Every row gives one point. Two turns around zero, p and q, are shown by what they do to some points. Write where each new point lands after one turn and then the other. Backwards means that the second turn is done in reverse. Each puzzle has new turns, and all numbers are rounded.

Turn p:
[-13 -18 -16] => [-12  10 -22]
[ 25  17 -12] => [ 29 -14  -2]
[-7  6  6] => [-1  7  9]
[-5 -5 23] => [-17  -4  17]
Turn q:
[ 6  1 -6] => [-1 -7 -4]
[ -5 -16  25] => [23 16 12]
[-13  23   7] => [-17  21  -7]
[ 20 -19  -4] => [ 19 -20  -1]
[ -8  11 -22] => [-24  -9   1]
Where do these land?
p, then q: [ -3 -16   0] => [-10  -1  13]
p, then q: [ 10 -15   9] => [ 4 -2 20]
p, then q: [  0  48 -10] => [ 20   1 -45]
p, then q: [  0 -13 -11] => [-11 -11   6]
p, then q: [  3 -12   2] => [-3 -2 12]
p, then q backwards: [-10   8  10] => [-15  -4   4]

Turn p:
[ 11  23  19 -24   5  19] => [  1 -14  31 -21 -17 -11]
[ -2  10 -24  19   0   6] => [  0  18  -9   9   8 -23]
[  0 -15  36  -2  16  -8] => [-18 -10  17   4  -6  33]
[ 25  -4  41 -20 -18  10] => [  7  -2  24 -37 -18  29]
[  0   5 -13   6   0  33] => [-12  12  -7 -11 -14 -26]
[  9  -4 -23 -16   7  23] => [-11  -9 -12 -22   2 -24]
[-36  -7 -15   9 -17 -35] => [ 26  -4 -29  39   5  11]
[ -6  -7 -21  27   8 -48] => [  8   8 -13  39  41  11]
Turn q:
[ -7  16  13  19 -20  -9] => [ -5  25  -4   6 -17  19]
[-26 -27  18 -29  -8  -9] => [ 15   0  38 -27 -15 -10]
[-16  16 -25  16  15   6] => [-17 -19   1  19  10  23]
[ 10   7  10  -7  13 -39] => [-15  13  11  20 -14 -30]
[-23  15  38   0  -1   2] => [ 7 34 27  1  6 15]
[ 38  26 -24   6 -18  19] => [-21   2 -52  -8  15   3]
[ 23 -27  -9  30 -23  16] => [ 30 -11 -41  -4 -16  10]
[ 10   7   1 -17  11  12] => [ -4   1  -1  -6  23 -12]
[ -9 -33 -20 -17  30   1] => [ 11 -43  21   0   7 -18]
Where do these land?
q, then p: [  8   1 -10  13 -20 -12] => [ 17   7 -19  -2  -5 -11]
q, then p backwards: [ -7 -39  -1  13 -13  15] => [ -7   3   8 -31 -31  -9]
q, then p: [-10  25 -30 -11  12  -2] => [-19 -12 -18  25 -20   6]
p, then q: [ 27 -19  25  32   8  28] => [-23  21  30 -18  23  30]
q, then p backwards: [-27  26  36 -15  12  -4] => [30 22 21 34 10 -6]
q, then p: [  1  16 -29 -19  17 -35] => [  6  -4 -21  41 -14  26]
q, then p: [  9  -9   9 -13 -15  10] => [ 11 -18   6 -12  10  -6]

Turn p:
[-16 -25  -1  36  19   8  -4  -9   7] => [  5  -9  16   9  37  -1   7  26 -14]
[ -2   4  18 -16  19  48   6   8 -39] => [  2  11 -26   8 -15  -4  51  -5 -34]
[  3  22  13 -13 -14 -25  25  -9  -9] => [-13  -8 -15 -37 -18  -4 -12  -7   7]
[ 17  39 -18 -12 -21 -14  31  -1   3] => [-18  -6 -15 -23 -17  15 -30 -37  -1]
[ 20 -27  -4   9   4  -7 -17   7   3] => [  8  10   0  26   6 -11 -17  19   4]
[ -2   5  -2  13   9  -7 -28  -5   6] => [ 4 13 30  2  3 -4 -5  7 -2]
[ 15  29   9 -28 -33   4  23 -16   8] => [-10 -20 -15 -18 -24 -14  -7 -44  10]
[ -9 -10  -5  14 -18 -12 -15  18   9] => [-3 16  7  6 20  3 -7  4 26]
[-19 -20 -14  -4  13   4  -9 -10  -8] => [ -7 -10  12  16  -1  12  16  22  -2]
[ -7 -16   3   0  22   1 -11  16  19] => [31  3  7 11  8 10  4 14  4]
Turn q:
[-12  19   7  15 -26   3 -14 -14 -27] => [ -5  14   1   2 -10  32 -17 -31  -4]
[-10   7  -5  -9  27   9  15  -3  17] => [-11   9   6 -12  19 -20   5  17 -11]
[  7  21  -8   3  12 -10   6  17  26] => [-12  -1 -18  -2  12  -1  -8  33   2]
[23  4 19 -3 27 20 33 15 24] => [-18  18   8   3  12 -26  21  34  28]
[-15 -16   8  -8 -16   4  10  17   9] => [16 -8 13 17 21 -4 -5 -1 10]
[ 19  17 -21 -12 -17  11  -3 -15 -38] => [  8  13  -1 -15 -16  40  27 -12  -9]
[ -6 -33   2  11 -17   4 -11 -12  19] => [ -4 -33   3   8   7 -13  -2 -26   9]
[ -8 -15 -15  19 -16 -20 -11 -12 -39] => [  9 -10  -2  19 -31  19  -2 -27 -28]
[ 11  14   0 -17   4 -27  -8 -19 -19] => [  7   0   7 -24 -31  15  -8   9 -11]
[-10 -20  11   2  21   6 -18  26  27] => [ 11  -5 -19   5  17 -41 -12   2  12]
Where do these land?
q, then p: [  5  30  16 -17  -2  26  11  -5   2] => [ 28  -4   6 -18 -15  11  14 -23  -6]
q, then p: [  2  -5  31 -28   7  -5   3  -4  -3] => [ 22   7  -3 -11 -14 -21 -11 -10  19]
p, then q: [ -6 -18 -24   1 -30 -20   5  30  23] => [-26 -10 -31 -19  28 -27  -1  -7   6]
q, then p: [ -3   4  25 -24  17 -24   5 -28 -14] => [  2  16  -9 -13 -23 -28  12 -11  32]
p, then q backwards: [ -9 -22   3  14 -22  16  12 -17   6] => [ -2 -19 -11  10  -5  13   6   2  34]
p, then q backwards: [ 15  16  18   2  -6  15 -20 -17  10] => [-17 -28  14  -4  17   8  -2 -13  -9]
p, then q: [ -2 -26 -12   8  16   6  -1  -4  -6] => [  2  13 -14  27  -3  -9   5   0  -2]
p, then q: [ 22  13  15  10  16  -5 -17   9  17] => [  0   7 -11 -19 -29  14  -7   8  16]
p, then q: [  3   8 -16  -3 -25   2 -38  21 -26] => [-35  15   2  -1  22  20 -34   1  -5]
p, then q: [  1 -17 -24  21 -13 -19  12  27 -27] => [ -1  21 -33  -4  34  -6  -7  -2 -26]
p, then q backwards: [-24  20  -2   5  23 -11   9  17   2] => [  3  26 -12 -28 -12   3  -1  -8 -12]
q, then p: [ -1  -2 -30  10  19  20  19 -29  15] => [-10 -16 -18 -25  -4  24  24  27  -2]

Turn p:
[  6  -6  -1  -7  -6   5   7   0  -3   3  -8   0   1 -17] => [  5   0 -14  10   0  -6   8   1   0   7  -1   2  -1 -11]
[  1   8  -3  17  -7 -13   5 -13   6  -3  -2   2  42  45] => [ 13 -25   5 -30  13  21 -15  22  -4 -28  17  14 -10  15]
[ -3   6  16   3  11   1   8   0  11  -6   1 -11  -7 -19] => [-11   9  -1   5  -1   0 -11   3   2  27   6  -3  -1  -7]
[  5  -3  -5  15  -8 -11   1   2  -4 -13  37  10  -1 -19] => [ 14  -1  13  18 -35  11 -13   3  -2   3  -1   0  16  -1]
[  8   7  -3   2  -2  13  -3  -4   0 -11 -10   3  -9  30] => [-18  -1   4 -22   1   0   2  -1   1 -18 -10  15  -7   0]
[  7  -7  -7 -12  14  -2   9   6   5  24  -4 -21   4  -3] => [  4   7 -14   3  10 -23   3   7  15   3  15 -11  -1  11]
[  5   6   7  48 -11  -5  -7   4  -2   3   7   0  -2 -15] => [  0   6   7   9 -20  23   0  32 -14  11 -16  -7   1  12]
[ -1   8  20  -6  -1   5 -11   5 -14   4  -3  10  -8   3] => [-19 -10   5  13   8   4   2  -9  -2  -4 -13  -6  -6  -2]
[-11   4   1 -11  10 -12   4 -20   2  35  -9   8  -1  -3] => [  8  -3 -22   0  28  -6 -12  -5  -1  -1  -7 -21  14   8]
[ -5  -3  -3  -4  14   6   2   1 -15 -11  -4  -9  -6 -15] => [  5  13   0   6  -4  -3   0 -12  12  13  -6  -1 -15  -6]
[-7 12 -9 -7 -9 14  4  3  5 -5  6  1  8 16] => [ -4  -9   5 -17  -1   8   8  -2  12 -11   8   3   6  -9]
[  5   4  -2 -13  -7 -13   2   1   0  -7  -2  -5  -8  -6] => [  5  -7   7   0  -2 -18  -2  -2  -3   7  -3   1   2  -9]
[-10 -27  -2 -12  -5  -6  14   3  -5  -2  -8   2  -5  17] => [ 11   2   5   4  19  -9   8 -11   5  -6   1  26   6   9]
[  1  -3  -1  -5  -6  29 -36   0   3  -6   0 -11  -8  -3] => [-18  24  10   1  -5   1  19  -4  -9 -17   3 -13 -10 -20]
[ 10 -13  -6  -9  11   3   8   5   6 -14  12   9   0 -16] => [  4   5  -9  10 -21  -5  -4 -16   1   7  13  10   3  -4]
[-10   8  -2   1   2 -13  -5   7   4   9 -13  11  -1   5] => [  1 -11   0 -10  10   1   6  -6 -11   6  -5  -9   3  14]
Turn q:
[-12  -1 -18 -12  11  32 -19   9  19 -17  16  35 -12  -5] => [ 11 -14 -18 -27 -24  -3 -19   5  14   2  29  32  -6  -8]
[ 11  13 -15  -1   3 -15 -16  -8   5  -3   5   4   2   1] => [  1  -4   4  -5  -7   5  -8  -1  21  -7 -14  -2 -12   9]
[ 28   2 -15   5 -11  -8  12  -3  13 -18   6  -8   0   3] => [ 14  14  10   6   9   1  12   3  27  -3 -13   9 -10 -12]
[-16   7   8   2  -5  -9  14   5 -24  16  -1  -5 -13   6] => [ -1  10   6  10  -1   1  -2  10 -30 -12  -3  -7  11  13]
[ 13  -1  -5 -20 -18  -3 -10   3  12  -1   7 -12  16  -3] => [  9 -18   3  19  13  12   0  -7  15   7  -3   8 -13   0]
[-13   4  14  10  -2   2   7   1  -5  13   1   5  -2  -4] => [ -6  -1  -4   2  -2 -13   2   1 -20  -9   4  -6   1   2]
[ -5  -8  10  11   3  -2  13   6   0  17  -1   3   7 -11] => [ -8  -4  -6   0  16 -16   2   6 -14  -5   2  -9   4  -5]
[ 16   7   1  -8  -1 -13 -11   1  -3   8   1 -10  11   8] => [ -4  -4   8  13   8  12  -4  -4  13  -2  -4 -12  -7  11]
[-12  -9   4   8   1  -2   6  -2 -29  -7  -5  11   2  -3] => [-15  11   8 -11   1   1  -9  -7 -22  -6  -4   5  12  -7]
[ -4  -4  11  15   3  -3  -6   4 -20   6  -1 -15 -16  -9] => [ 12   8   2  -5   1   3  -6  -7 -20  -6  -2 -24   9  -3]
[  8  -6   2 -10  11  42  -8   0  19 -14   8  31   0  13] => [ -9   2 -15  -8 -20  -3  -6   1  21  12  41  22 -10 -16]
[ 10   7 -17  -1   2  -7   5   4   2   7 -11 -26  15   1] => [  1  -2  -8  10  18  15  13   2  15  -2 -16  -8  10   8]
[ -5 -11   3   2  -7  -5   3  -5  -4  13 -19   2 -11   0] => [ -6   0   2  -4  -1   6   7  12 -20   9  -6  -9  -4  -3]
[ 11   7  -1 -23  11  -2   0  -7  11  -7   2  -4   1 -10] => [  4 -16   7   9  -9  -2  -3   3  22   9  -4   1   9  -4]
[ 15  14   0   1  -9  -5   0   6  21 -26 -13  -8  11   3] => [  6  -4  14  -2   3   3  30 -13  26  -1  -1   7  -4   0]
[-23  -4   7  13   0  11   5 -18  -8   5   2  -2  -4   0] => [ -5  10 -16   1 -12 -11  -1  -9 -23   4  -6  -1   4  -1]
[-21 -16  12   6   9 -12   4   4  -8   7   3  -3  -6  10] => [ -2  11   3  -6   8 -11  -8   1 -22  11   2  -7   6  16]
Where do these land?
p, then q backwards: [ 10 -20   3  -1  -2  -6   4   1 -10 -11   6  -2   4  13] => [ -2  12  -2  -8 -14  -2   5   6   1  -7  19  10   1   5]
p, then q backwards: [ 24  -9  -6   2  -2 -11  -3  14  -3  -3 -17   8   3   1] => [-24   9   4   1 -16  -1   3  -5  17   8   3   8  -3   1]
p, then q: [ 19  -1  20   1  -1  -9   6   8   9 -11  -2   0  -6   7] => [ -6  -1   6 -14   3  -4 -14   1 -22  -3   5   3 -10  11]
p, then q: [-16  16 -22   4  -9  10   9 -22   2 -14   5   5 -16 -16] => [-10 -36  -6  15  -3  15  13  -1   8  -3  -8  -2   1 -18]
q, then p: [ 13   0   5  -3   5  -3  26   8 -10  -1   2  13   4  -3] => [ 0 -9 10  7 -4 16 -5 -6 -5 21 11 -6 -6  6]
q, then p: [ -8   9   3   3  -8  14 -11  -8   7  13  -7 -15  21  12] => [ 12  19  -5 -20   2   8  -2   5  15  -9 -11   9  11   5]
q, then p: [  2  -3   8  15  -1 -27   8  15 -14  -3  -6   8  -4   6] => [-16 -13  14   4  13  -2 -14 -11  10  11   1   0 -18  -2]
q, then p: [-10   8   4 -13 -16  17 -27 -15   0  22   5  -4   1  -2] => [ 10  28   5   2  -7   2  16  10   0 -22 -22   9   7  -1]
p, then q backwards: [-13  -4  -6  -2 -16   9  -6   2  13  23   3 -19  -2  -4] => [ 14  -1   6  11  13   1  23  16   1   3 -13 -11  -7   2]
p, then q backwards: [  2 -14   8   9   6   6   3  12   3  -3  -6  18  -4   9] => [-17   7  -5  -6 -10   3   0   0  -4  -2  -5   1  15  17]
p, then q: [  1  -6   5 -16   6 -17   6  20   1 -12  -7   9   4  15] => [-13  15   9  -1  -4 -14 -19   7  -8  17  -2  -1 -14   1]
p, then q: [-20   4  -5   1   7   8   1 -19  -2 -10   0  -8  -3 -34] => [  6 -20 -18  14  -9   8   6   4   8 -17 -10 -22   0 -12]
p, then q: [ -8  19 -14  -1  21  19   0  -9 -12 -10   9 -15 -17 -13] => [ 16 -28  -9  13 -18   2  24   2   2   4 -13  -8  -8   4]
p, then q: [ 13  -9   1   0  16 -18   7  -5   5   5  -5   8  -3  12] => [ -9   9   8 -11  -4  13 -14   0   5   4  -3   3 -12  17]
p, then q: [ -8   9  -5   1  -5  10 -23  -1  14  15  22  -8  18  -3] => [ 24   3  -5  20  11  -3   1 -25   6  -3   6   5  16  -2]
